Each row is a point. The last column is the point's height on a tilted bowl or saddle (a function of degree 2), plus a little noise. Count its main directions that bend up, bend down and stay straight.
(in the rows, 128 means zero)

Points, 10 rows:
[[132  76  97]
 [170 131 178]
 [123 131 141]
 [118 126 136]
 [150 178 136]
 [120 163 122]
 [ 81 117 106]
 [ 79 176  61]
 [159  93 140]
 [144 108 148]]
Directions: 0 up, 1 down, 1 straight

Points, 15 rows:
[[105 129 147 114]
 [158 159 116 127]
 [156  88 145  61]
 [ 86 123 117 132]
 [ 94 146 179  81]
 [143 163 174 134]
 [156 206 131 140]
 [ 97  90 155  80]
 [147 129  93 105]
 [112 112 164  88]
 [172 150  91  95]
 [131 101 148  93]
 [ 66 115 113 143]
 [ 80 136 119 130]
 [145 165 121 133]]
Directions: 1 up, 2 down, 0 straight

Points:
[[167 109 126 147]
 [151  64 105 180]
 [140 125  93 148]
 [153 131 125 130]
 [151 157  89 162]
 [118 111 149 101]
 [201 115 122 196]
 [101 183 118 125]
 [ 71 119 126 110]
 [129  79 146 123]
 [ 75 133 108 118]
 [ 84 141 140  98]
 [143 111 129 123]
 [117 162 105 127]
 [ 76 108 124 116]
 [179  87 152 158]
 [175 118  88 187]]
Directions: 3 up, 0 down, 0 straight

Points, 27 rows:
[[181  80 183 136 210]
 [139  82  97 129 164]
 [127 108 164 112 147]
 [153 129 160 183 138]
 [171 149 102 138 112]
 [128 125  90 110 127]
 [179 106 134 160 149]
 [109 108 157 128 147]
 [ 79  60 147 148 222]
 [132 125 109 174 122]
 [121 122  66 123 140]
 [197 161 154 176 128]
 [118 146 171 120 140]
 [106 117 118 153 134]
 [131 194 114 183  88]
 [ 91 140 111 147 126]
 [103 149  93 116 121]
 [122 104 184 124 167]
 [ 90 139 118 132 126]
 [169 120 166 131 153]
 [130 157 127  73 140]
 [101 137  96 178 129]
 [166 138 101 113 125]
 [ 90 114  73 118 154]
 [118 102 187 118 171]
 [161 161 151 154 117]
 [159 126 105 131 122]]
Directions: 3 up, 0 down, 1 straight

Points (26 x 5):
[[ 99 103  95 186 112]
 [113 157 130 134 133]
 [120  85 180 132 165]
 [168 128 149  96 108]
 [122 128 119 175 126]
 [142 150  94 124 101]
 [127 140 175 118 146]
 [181  59 155 183  94]
 [118 140  99 115 104]
 [ 52 157 132 109 117]
 [131 138  71  67  22]
 [131 191 180 148 133]
 [139 149 140 161 129]
 [ 90 150 141  98 124]
 [157 166  96 129  99]
 [144 170 191  78 102]
 [133 135 162 113 139]
 [141 136 176 104 133]
 [118 111 171  98 148]
 [ 99 108  97 122 116]
 [170 161 131  74  69]
 [177 148 106 105  90]
 [ 97 128 131 139 146]
 [115 136 116  99 109]
 [113 127 138 154 146]
 [107 168 150 113 132]]
Directions: 0 up, 2 down, 2 straight

Points (42 x 7):
[[ 76  95 110  96 135 133 119]
 [129 128 152  88 112 159 117]
 [126 138 155 115 133  85 133]
 [ 82 156 154 110 157 103 111]
 [115 111 110  99 167 111 123]
 [183  56 134  86  86 106  80]
 [138 135 141 133 183 135  95]
 [107  76 176 138 142 131 113]
 [169  92 123  69 116  97 104]
 [126 133 136 104 151  95 134]
 [121 129 145  88 118 154 120]
 [ 98 124 128  46 124 195  77]
 [134 156  44 121 135  96 105]
 [159  65 142 100 169 111  87]
 [161 152 130 145 171 149  80]
 [123  85 148 162 117 123 127]
 [157 129 145 142 108 140 115]
 [ 99 148 102 145 102 184  93]
 [117 102 159 126 122  94 135]
 [136 168  89 174 176 122  69]
 [ 70 151 150  90 155  96 108]
 [107 165 138  87 155 154 102]
 [171  52 140 110  92  89 103]
 [125 116 110 132 150  62 149]
 [ 59 105 126 128  91 133 112]
 [116 153 119 130 135 168 108]
 [137 149 148 185 102 159  82]
 [119 125 129 198 159 113  87]
 [130 107 134 136 131 150 127]
 [ 92 125 131 153 135  83 132]
 [ 87 155 128 122 130 151 112]
 [121 162 141 115 129 168 108]
 [158 149  90 132  79 158  81]
 [ 73 130 152 111 146 124 116]
 [112 157 119 146 101 103 120]
 [ 87 154 127 132 166 131 106]
 [ 87 163 138 165 147 163  83]
 [127 200 146 161  84  98  65]
 [117  54 207  94 162 147  59]
 [170  89 133  66 110  95  99]
 [ 97 133 151 129 105 127 125]
 [120 118 108 115 106  51 151]]
Directions: 0 up, 5 down, 1 straight

Points (43 x 7):
[[ 95 190 170 136  95 166 147]
 [110 102  94 104  97  73 124]
 [145  80 154 156 140 149 151]
 [120 145 125 108 126 123 125]
 [ 92  96 168 147 101 123 152]
 [121  88 112 129 158  72 131]
 [148 161 151 141 157  78 126]
 [180 130 134 132  69 187 197]
 [186 130 133 137 114  89 130]
 [ 81  95 165 150 138 156 178]
 [116 160 143 163 103 173 164]
 [145 135 115 112 133 163 155]
 [124 135 121 113  79 156 146]
 [109  90 114 188 102  93 147]
 [117 127 142 110  99 143 138]
 [114 156 156 133 133 126 130]
 [ 90 139 115 146  87 148 151]
 [112  90 137 132 125  90 128]
 [101 155 136 143 144 123 139]
 [172 108  96  95 117 150 158]
 [ 61  76  85 153 132  78 158]
 [102 150  85 167 117 104 141]
 [142 133 149 135 110  49 127]
 [135  71 135  99 116 223 228]
 [209 149 148 107 131 115 151]
 [200 129 168 129  84 133 154]
 [106 148 148 155 131  80 129]
 [114 130 230 127  87 106 151]
 [138 149 111 175 160 138 167]
 [158 108  99 164 104 166 176]
 [142 125 150 158 108 132 135]
 [152 152  73  93 158 143 165]
 [152 176 153 146 165 151 161]
 [136  75 124 135 147 146 151]
 [116 156  81 102 165 132 153]
 [179  91 138 141  98 103 133]
 [128  74 125 159 131 171 175]
 [135 132 148  95 130 140 137]
 [ 84  91 113 104 157 169 187]
 [143 120 149 170 138 107 130]
 [ 92  62 117  97  85 133 157]
 [181 104 150 112 135  70 129]
 [ 92 147 107 139 128 121 136]]
Directions: 4 up, 0 down, 2 straight

Points:
[[ 90 134 151 206 105 101 127  95 156]
 [110 140  79 102 104  87 120 176 167]
 [139  49 141 107 110 116  99 162 153]
 [130 126 155  96 164 156 110  55 114]
 [147 177 122 156 132 130 135 130 139]
 [121 128 150  86 106 174 156 197 148]
 [161 157 140 160  79 133 146 132 160]
 [120 128 129 184 132 197 138 119 112]
 [112 127 129 158 120 141 104  65 134]
 [148 131 105 164 146 105 175 174 152]
 [151 149  69 175 136 175 109 144 173]
 [102 124 101 122  99 149 140 163 155]
 [156 136 139 136 123 120 117  91 141]
 [117 120  62 159 145 144  89 113 151]
 [138 114 115 108  94 123 134 137 141]
 [154 147 106 146 156  50 114 127 145]
 [112  84 137  97 127  93 140 182 150]
 [132 142  94  86 149  89 170  84 123]
 [113 142 186 118  88  94 157 117 148]
 [116 146 132  93 164  87 135 145 129]
 [ 62 105 144 161 136  80 136 150 156]
 [ 98 174 118  85 131 189 109 172 174]
 [ 94 160 173 116 124  99 134  91 128]
 [ 83 101 110  97 135 105 139 100 109]
 [113 100 125 119 135 107 130 156 138]
 [ 94  74 104  95 151 123 102  96 113]
 [113  82 134 156 145 100 150 149 146]
 [126 162 115 105 141 154 149 130 136]
 [ 95  98 143  89  72 167 158  69 118]
 [164 161 119 118 128 126 135 103 151]
 [148 147  90 102 187 124 127 159 151]
 [169  85 139  82 100 112  78 110 141]
 [ 76 159 173 125 144 155 120 123 106]
 [141 154 153 131 129 110 123 217 197]
 [117 212  96 156  91 152 130 125 180]
 [126 129 134 157  77  93 103 137 188]
 [122 158 164 128 119 144 146  82 114]
 [147 116 154 148 100 182 159 140 110]
 [196 152 116 109 112  96 116 152 199]
 [164 171  93 150 115 154 134 120 164]
 [125 177  90 153 135  45 138 130 145]
 [119 118 102 167 127 102 146 113 132]
 [166 157 127 152 132 163 128 107 134]
 [154 112 147 101 104 144 161  87 119]
 [139  89 179 161 114 121  90 152 167]
 [126 129 118 160 128 115 139 107 129]
 [107  67 105 153 138 146 123 143 157]
 [106 171 157  65 125  98  65 117 147]
 [170 160 122 177  80  94 148 108 194]
 [136 148 120 141 111 107 168 118 140]
 [ 79 172  76 119 136 111 103 118 133]
 [129 169 186 214 162 160 144 105  56]
 [151  97 107 178  81 107  93  95 201]
 [138 128 155 118 105 128 173 157 134]
 [105 124 148 159 129 186 149 112 104]
 [157 158 131  79 146  73 105  73 149]
 [ 85 125 173 139 189 162 119 178 133]
 [103  77  96 163 192  99 151 145 131]
 [ 98  77 168 124  82  79 117 157 172]
 [153 127  71  94 166 153 118 124 157]
 [ 78 152  71  86 116 115 130  68 137]
 [152  66 133 128 107 154  89 130 155]
 [142 106 134 131 135 164 129 171 146]
 [128 135 192 170 120 120 155 169 142]
 [141 162 116 131  97 140 183 145 147]
 [181 150 105 116  81 182 105  90 189]]
Directions: 5 up, 2 down, 1 straight

Points:
[[124 151 127 102 107 138 166  81 162]
 [131  97 118  95  97 141 131 145 155]
 [167 181 126  97 154 138  86 153 120]
 [ 97 118  93  95  94 107 123 155 129]
 [122 149 139 138  95 110  86 120 141]
 [146 126 132 133 134 158 180 138 134]
 [ 64 151 173 111  68 125  95 139 174]
 [182 120 137 155 107 131  92 171 147]
 [ 96  74 202  96 151  82  99 150  98]
 [162 107 112 142 103 130 105 130 136]
 [134 162 171 148 151 152  88 127  94]
 [138 117  93 111  96  94 122 103 120]
 [178 154 136 162 163 118 118 155 146]
 [123  90 120 177 167 129  70 117  58]
 [160 147 140 178 143 160 131  53  69]
 [136 102  99 189 123 127 163 105  99]
 [ 85 124 155 151  75  89 119 160 132]
 [137 129 100 155 165 115 149 130 128]
 [115 151 123 129 193 116 189  68 152]
 [126 192 141 137 151 178 100 131  72]
 [109 146 201 123 109 135 168 136 140]
 [127  70 171 120 134 144 180 200 142]
 [104 109 110 113 178 137 138 135 105]
 [113 128 103 121 128 121 133 112 124]
 [139 124 147  90 173 156 132 103 113]
 [151 141 156  99 184 201 136 162  76]
 [122  97  87 103 136 188 136 105 111]
 [141 174 169 112 152 152 135 135 128]
 [131 142 107 107 119  78 152 144 127]
 [127 127 138 188 102 119 146 160 127]
 [110 114 200 167  88 170 177  82 156]
 [102 108  83 127 108  39 119 120  56]
 [ 54 162 158 131 155 155  93 101  77]
 [152 197  77 125 156 136 135 102  94]
 [128  90 107 118 105 122 132 178 162]
 [150 120  95 102  63  75 122  94 123]
 [133 108 139 144 168 104 133  95 112]
 [ 72  80  78 134 170 142 130 120  72]
 [ 87 130  92 135 135 130  53 135  93]
 [139  95 141 150  97 147 134 124 150]
 [120 127  73  69  62 154 177 132 114]
 [183 177 107 137  92 143 124 144 110]
 [137 120 107  89 157 187 148 141  99]
 [116 191  92 210 127  97 117 108  50]
 [115 142 160  93 116 143  78 145 141]
 [128 116 124 144 133 102  91 121 114]
 [124 121 123  90  89 192 128 157 156]
 [150  92 119 149 143 142 194 133 134]
 [ 96  62 100  93  74  78 101  85 123]
 [180 105 159 122 148 114 155 110 138]
 [124 131  77 182 115  40 141  96  30]
 [175 124 129 162 175 127  87 161 133]
 [123 143 142 163 154 139 149 135 126]
 [188 107 155 135 135 134 154 119 125]
 [138 132 115  90  84 140 121 122 157]
 [132 157 146 128 109  90 153 131 143]
 [ 96 143 131 142  53  91 124  96 154]
 [ 79 171 111 112 113 104  76  59 129]
 [140 125  88 107 128  83  97  64  92]
 [137 133 103 115 115  60 101 179 139]
 [146  96 112  78 158 120 140 167 127]
 [ 85 160 135 130 159 122 172  88 136]
 [126 144 151 152 155 167 113 136 103]
 [116 106 137  99 162 115 193 142 131]
 [141 140  74 160 136  87 142 137 114]
 [119  92 110 146 109  81 146 129 108]
 [ 80 110 105 134  96 170 104 148 175]
 [109 126 153 118 113  98 122 115 148]
 [166 145 119 168 154 150 156  80  94]
 [148 139 140 113 132  93 106 159 151]
 [112  97 111 123 157 133 110 125 107]
 [133 111 123  48 132 110  95 149 113]
 [ 91 106 181 101 152 125  98 170 113]]
Directions: 2 up, 5 down, 1 straight

Points (72 x 9):
[[ 91 138 153 101  64  87 182  97 126]
 [142 176 112 119 118 158 118 123 166]
 [121 108 109 131 165 136 184 127 146]
 [110 159 160  61 132 118 154 135 183]
 [142 132 142 130 137 137 137 110 138]
 [139 113 133  68 142 137 119  99 171]
 [117 110  89 134 112 227 143 123 194]
 [129  80 178 175 136 140 146 132 127]
 [187 110 142 123 117 163 131 103 156]
 [143 189 127 131 155 123 164 187 198]
 [158 124 144 134 171  83 130 137 149]
 [150  99 136 121 129 120 130 159 153]
 [108 144 127 135  96 121 147 105 127]
 [114 189 168 106 155 110 175 150 186]
 [157  96 134 120 104 156  78 111 166]
 [162  72  76 159 165 111 127 134 131]
 [104 178 186 156  70 174 104  96 141]
 [150 106 117  93 138 112 115 106 159]
 [127 152 136 135 145 114 128  82 126]
 [117 140 122 152  69 105 117 162 133]
 [ 91 149 153 154 114 175  63 130 168]
 [146 144 144 185 165 128 149  44 108]
 [ 79 141 108 155 124 133 137 127 138]
 [104  85 109 116 120 139 127 165 155]
 [120 118  69 179 138 117  81  55 102]
 [108 132  97  83 149 102  49 115 161]
 [171 119 164 167 193  55 162 146 147]
 [154  75 140 150 127  85 186  91  95]
 [103  63  83 128 164 160 116 166 143]
 [123 141  97 104 130 180 153  95 186]
 [104 148 145 150 119  97 138 160 132]
 [134 135  88 142 152  53 168 106 125]
 [144 102 109 166 168 144 184  59 133]
 [140 115 110 144  82 129 127 122 142]
 [124 130 191 130 121 158 153 195 152]
 [149 133 119  89 130 116 113 126 164]
 [123 141 183 133 150 110 138 147 148]
 [ 94 124  87 192 112  92  84  69  86]
 [146  93 105 152 154  78 167 189 148]
 [145 135 140 103 115 103 146 105 140]
 [148 136 105 121 147 120 139 144 153]
 [158 110  82 177 117 118 118 159 135]
 [172 169 108 163 163 122 114 169 172]
 [149 131 167 192 107 132 102 132 137]
 [ 77 159 143 123  80 142 190 149 144]
 [139 122 115 116  60 143 133 185 179]
 [136 107  79 136  73 117 141 128 159]
 [151 155  99 131 146 119 114  85 132]
 [119  90  73 147 126 136 149 138 144]
 [168 137 123 112 127 119  81 118 152]
 [ 75 159 133 133 158 144 111 116 164]
 [ 89  84  90  80 147 139 107 169 168]
 [126 152 115 126 123 127 116 113 139]
 [156 112 104 115 158 121  85  95 142]
 [130 123 138 123 140  96 140 148 146]
 [165 138 149 110 114 105 127 170 172]
 [178 110  85 144 134 160 157 147 162]
 [145 127 116 106 194 178 111 142 164]
 [109 143 166 141 138 116 135 135 136]
 [116 187  69 124 155  94  97 167 148]
 [128 128  81  97 171  78  95 118 159]
 [147 111  52 153  98 146 140 176 158]
 [190 102 143 123 137 123 100 133 161]
 [ 44 161 101  98 117 153 145 120 192]
 [153 123 127 150 153 131 105 139 145]
 [187 152 162 138 164  88 134 151 172]
 [214  69 164 168 183  70 134 155 165]
 [123 161  98 142 135 140 140 133 149]
 [146  68 125 181 158 144 150 194 145]
 [150 125 107 121 154  76  98  95 130]
 [176 149 157  84 101 107 194 122 160]
 [130 173 153 178  86 105 125 123  97]]
Directions: 4 up, 2 down, 2 straight

Points, 64 rows:
[[130 157 136 116 104 109 102 210 169]
 [113  95 152 140  97 145 115 159 142]
 [118  87 151 105  60 160  98 114 157]
 [109  98 113  96 160 115 121 133 125]
 [ 81  89  92 108 179 138  52  94 180]
 [115 145 132 109  53 142 122  93 142]
 [131  84 132 140 108 110  92 120 143]
 [119 105 160  92 116 162 156  85 134]
 [ 98 138 116 121 109 149 174  68 132]
 [143 127 118 126 111 147 118 136 127]
 [145 154 151 129 142 141 107 197 154]
 [122 131 100 160 135 127 110 173 152]
 [118 167 113 149 145 158  83 182 167]
 [ 79 157 100 117 125  83  88 111 156]
 [166 169 140 179 145  77 153 187 202]
 [ 69 124 121 124 127 134  95 161 140]
 [177 167 129 118 159  97 112 134 151]
 [107  99 132 104  96 117 117  73 137]
 [ 98  90 131  58  47 149 127 116 178]
 [131 101  85 154 102 135  95 101 150]
 [138  90 140 191  87 151 147 128 138]
 [133  93 111 141 141 160 162  97 126]
 [129 142 151 151 142 174  97 120 131]
 [104 110 152 130 100  71 159 120 145]
 [ 89 174 145  70 154 114 122 121 140]
 [135 174 144 163 171 131 123 140 146]
 [142  85  70 159 107 116  73 126 188]
 [121 142 119 122 104 100 132 186 152]
 [ 82 165  99 131 111 149 152 143 150]
 [102  86 123  63 148  86 158 114 152]
 [138 147  97 155 107  69 115 110 164]
 [114 163 122 139 119 143 120  80 125]
 [133 116  98 143  80 122 148 135 143]
 [124 111 100 169  86 176 122 124 144]
 [115 123 119 145 107 182 112 137 137]
 [133 147  61 121  69 174 138 109 163]
 [194 124 130  87 118 129 120 105 148]
 [163 114 154  97 116 120 109 171 144]
 [ 65 116 151 165 144 102 115  66 147]
 [191 104  86 160 116 131 146 114 156]
 [119 117  94  82  71  81 173 129 174]
 [240 130  53 184 109 120 126 149 247]
 [156 127 151 150 128 121 149 189 157]
 [158 101 134 150 133 163 121 126 129]
 [128 122  98 155 108 111  98 108 143]
 [ 97 131 131 154  76 142  91 157 162]
 [131 120 191 119  93 146 137 160 150]
 [141 180 178 197 158 171 124  99 152]
 [127 125 122 129 132 194 131 151 139]
 [171 195 141  76 107 120 172 126 178]
 [109 111 153 127 115 162  56 156 160]
 [166 128  89 118 142 122 141  55 153]
 [167 126 108  87 151 123 176 149 151]
 [173  99  83 133 138 101 174 145 166]
 [146 134 150 107 164 164 108 122 129]
 [167 110 134 169 204 128 114 157 164]
 [ 97  78 106 166 146 122 187 180 166]
 [161 111 145 109 119 157 102 120 131]
 [115 114 116 149 121 154 122  79 120]
 [ 90 155 180 106 158  89 152  97 152]
 [129 163 177 106 197 126  96 136 145]
 [115 115  71 128 142 168 109 143 149]
 [115 152 129 184 125 112 137 115 136]
 [ 92 128 181 133 132 138 102 117 129]]
Directions: 7 up, 0 down, 1 straight
